Rows are points. To make a cloud, some directions were put in groups of two or more. Within a group, all points are equally far from the middle, so they leave a hole (a ring in 2 directions, a hollow ball in 3). The other directions are filled evenly. Then the cloud was stretched, turned, moved and blurred a little. Count the holes, and give their numbers of directions, smallest first.

Cloud (19 x 3):
[[ 0.24 -0.26  0.37]
 [ 0.34 -0.48 -0.29]
 [-0.30 -0.22  0.05]
 [ 0.43 -0.02 -0.52]
 [ 0.06 -0.11 -0.54]
 [-0.45 -0.20  0.00]
 [ 0.16 -0.12  0.60]
 [ 0.04  0.06 -0.29]
 [ 0.41 -0.09 -0.55]
 [ 0.13 -0.56 -0.18]
 [-0.09  0.35 -0.15]
 [ 0.33 -0.53 -0.12]
 [ 0.16 -0.39  0.10]
 [-0.13 -0.24  0.12]
 [ 0.33 -0.08 -0.10]
 [ 0.55  0.18 -0.51]
 [-0.12 -0.06  0.13]
 [ 0.63  0.13 -0.34]
 [ 0.14  0.06 -0.44]]
Holes: 0

Cloud, 28 rows:
[[ 0.04  0.32 -0.38 -0.08]
 [-0.12  0.14 -0.51  0.12]
 [-0.39  0.19 -0.38  0.05]
 [ 0.42 -0.32  0.36  0.05]
 [-0.09 -0.92 -0.09  0.07]
 [ 0.39 -0.45  0.41 -0.10]
 [-0.12 -0.12 -0.39  0.29]
 [-0.04 -0.75  0.23  0.11]
 [ 0.49  0.02 -0.19 -0.03]
 [-0.37 -0.45 -0.15 -0.47]
 [-0.34 -0.16 -0.11 -0.01]
 [ 0.04  0.58  0.16 -0.11]
 [ 0.15  0.53 -0.29  0.05]
 [-0.02 -0.23 -0.36  0.31]
 [ 0.04  0.39  0.20  0.41]
 [-0.18 -0.08  0.01  0.11]
 [-0.31 -0.20  0.29  0.37]
 [-0.13 -0.53  0.21 -0.03]
 [ 0.15  0.08  0.40  0.00]
 [ 0.15 -0.17 -0.32  0.46]
 [-0.58  0.09  0.01  0.30]
 [-0.01 -0.75 -0.23 -0.09]
 [-0.03  0.38 -0.32 -0.06]
 [ 0.53 -0.36  0.02 -0.16]
 [-0.08 -0.37 -0.19  0.56]
 [ 0.69 -0.17 -0.22 -0.34]
 [ 0.13 -0.01 -0.37  0.44]
 [-0.39 -0.22 -0.04  0.09]]
Holes: 0
